Every row gives one point. The window is the flat piece filled in between its corners: a triangle in 3 columns, a solid with four corners in 4, and so on. A path goes straight from each point to the next, and from the last back to the first. After which points does the path pass through the window?

Window, 3 rows:
[[ 2.28 -1.23 -1.18]
 [ 3.92  0.19  0.02]
 [-4.22  0.96  0.83]]
Path:
(1): [ 1.90 -1.13  2.49]
(2): [ 2.95 -2.16  0.24]
(3): [ 1.12  0.29 -2.65]
(4): [-0.85  0.16 -2.51]
(5): [-0.23 -1.66  2.97]
(6): [ 1.75 -2.20  1.11]
(7): [ 2.89  0.69 -3.65]
(8): [ 1.27  2.23 -2.72]
Through the window after points: 2, 6, 8

Window (6 x 6):
[[ 0.32  0.19 -0.76 -4.63 -1.43  2.73]
 [-0.56  0.00  1.69 -4.18 -2.96  0.86]
 [ 0.16  1.15 -0.22  4.10  2.68 -2.17]
 [-0.09 -3.27  0.59  2.49  1.15  1.29]
 [ 0.21 -0.50  2.20 -0.80  5.09 -0.97]
 [ 1.49  4.11  2.04  0.91  0.32  0.88]]
Path:
(1): [-2.68  2.24 -0.49 -0.59  0.21  0.85]
(2): [-3.53  0.73  0.57 -1.64 -4.17  3.95]
(3): [ 3.11  1.02  0.66 -2.11 -0.39 -1.29]
(4): [ 1.45 -1.35  0.97  1.04 -0.80  0.61]
(5): [-1.08 -0.72  1.19 -0.50  0.82  1.22]
(6): [-3.96 -0.61 -1.20  2.23  0.51  2.50]
(7): [ 2.26  0.47  2.06  0.28  3.40 -2.55]
(8): [ 3.00  1.54  0.91 -0.23  1.66 -1.07]
(9): [-2.89  0.77  1.04 -3.06 -0.12  1.11]
(10): [-1.74  2.52  4.16  1.75  4.63  0.13]
(11): [ 1.64 -0.67  0.61 -1.77  2.42 -0.54]
(12): [ 4.38  1.36  5.58  1.23  0.68 -1.71]
(13): [-3.81 -0.94 -1.74 -1.86  0.75  0.87]
(14): [-1.09  0.63  0.15 -1.92  0.16  1.95]
(15): [ 3.07 -1.46  1.71 -2.99 -0.62  1.43]
(16): [ 2.27  0.07  1.62  2.91  2.57 -0.92]
Through the window after points: 4, 6, 10, 16
